Each row of a before or after table is a point. One or more steps were done to the points. Then noise was added and the rows were shuffled. The steps act on columns, c1 being the first. Write out the steps. A step turns or swaps two columns, mirrors them in a line or flattens them onto one, adds a multiple of one to another, or multiplies or shifts one. Angles are multiples of 10 degrees, from the lower column toward the higher: turns from -170 to 170, lines from 10 to 170 but not 90. Use the fewest steps. Two steps may share a column if one is a turn and the other turns, adds or multiplies; they go together, in the order done. Otherwise the lowest column goes first.

Before (10 x 3):
[[ -7 -10  13]
 [  5  -1   1]
 [ 16  14 -11]
 [ 14  -2  21]
 [  8 -12 -10]
 [-33   1  16]
 [  7  15  34]
 [-22  18  -8]
 [ 15  17 -14]
 [ 19 -48   0]]
After (10 x 3):
[[ 15  35 -43]
 [  7  30   5]
 [  6  -1 -30]
 [-21  35 -40]
 [ 20 -94 -31]
 [ 13  -4 -10]
 [  8 -24 -40]
 [-33   2 -15]
 [ 16  27 -41]
 [ -7 -20 -16]]
Steps: multiply c2 by 2; shift c3 by -30

Before (10 x 8):
[[ 21  48 -57  20 -29 -46  68 -29]
 [ -9  17  35  33  65 -74 -15  42]
 [  3 -37 -47  61  11   7 -14 -13]
 [-60  19 -39  51  65  30  85  48]
 [-40 -20  39 -49 -19  -6 -18 -37]
 [ 33 -52  24  49  11 -32 -25  25]
 [ 32  50 -57  -4 -25 -56  30  77]
 [-50  44 -49 -40  34  12  -8  58]
 [-28 -47  21  25 -30 -89  -3 -21]
 [-23 -20 -52 -37  19 -23  57  -5]]
After (10 x 8):
[[ 25  67  24  18 -25 -30 -25  25]
 [-41  45  23  28  10 -89  -2 -23]
 [ 28  34 -40 -42  83  32  85  48]
 [ 52  19  35 -30  38 -75 -14  42]
 [ -4 -31 -56 -40 -38 -55  30  77]
 [  5 -59 -46 -19  62   9  -8  59]
 [ 13  70 -48   2   4   6 -12 -15]
 [-15  -8 -56 -51 -33 -46  67 -29]
 [  5 -23 -50  34  31 -22  57  -7]
 [-38 -33  42  39  24  -7 -18 -36]]
Steps: turn c1 and c5 by -60 degrees; turn c2 and c4 by -120 degrees

Before (8 x 12):
[[-32   3  16  -2 -19  67 -16  -5  57  -4 -17  -1]
 [-26  22  44  47  33 -80 -14 -16 -35 -10 -25 -42]
 [ -1  -5  46 -23  38  58 -43   6  35  36  -6  24]
 [ 25  20   4 -12   8  64 -31 -17  68  39  -9 -36]
 [ -1 -29  52  28  14 -72  -5  35 -31 -27 -41 -64]
 [ 18  15   2  -8  95   6  41   8 -47 -52  35 -69]
 [ -3 -28  -2 -22   5  54  27  -3  27  53  15   7]
 [ 39  25  17 -27  38 -19  51  -2 -42 -42 -15 -28]]
After (8 x 12):
[[-32  11  16  -3 -34 -52  12  -9  56  34 -21  25]
 [ -5 -27 -30 -24   6 -76  -2  -4  30   1  15  23]
 [ 37  25 -53 -28  33  37  16   1 -36  39 -14 -15]
 [  2 -22   1  33  18  73  54  38 -39 -15 -35 -44]
 [ 19  19 -41  -5  74  29   5  13 -43  71  28 -52]
 [  1  -7  43 -26  39 -71  53   9  35  26  -6  42]
 [-25  30  10  45  45  73  43 -15 -37 -30 -28 -18]
 [ 21  23  35 -12  11 -73  -1 -12  65  17  -7 -13]]
Steps: turn c3 and c7 by 90 degrees; turn c6 and c10 by 140 degrees; turn c5 and c10 by 20 degrees; shift c12 by 20
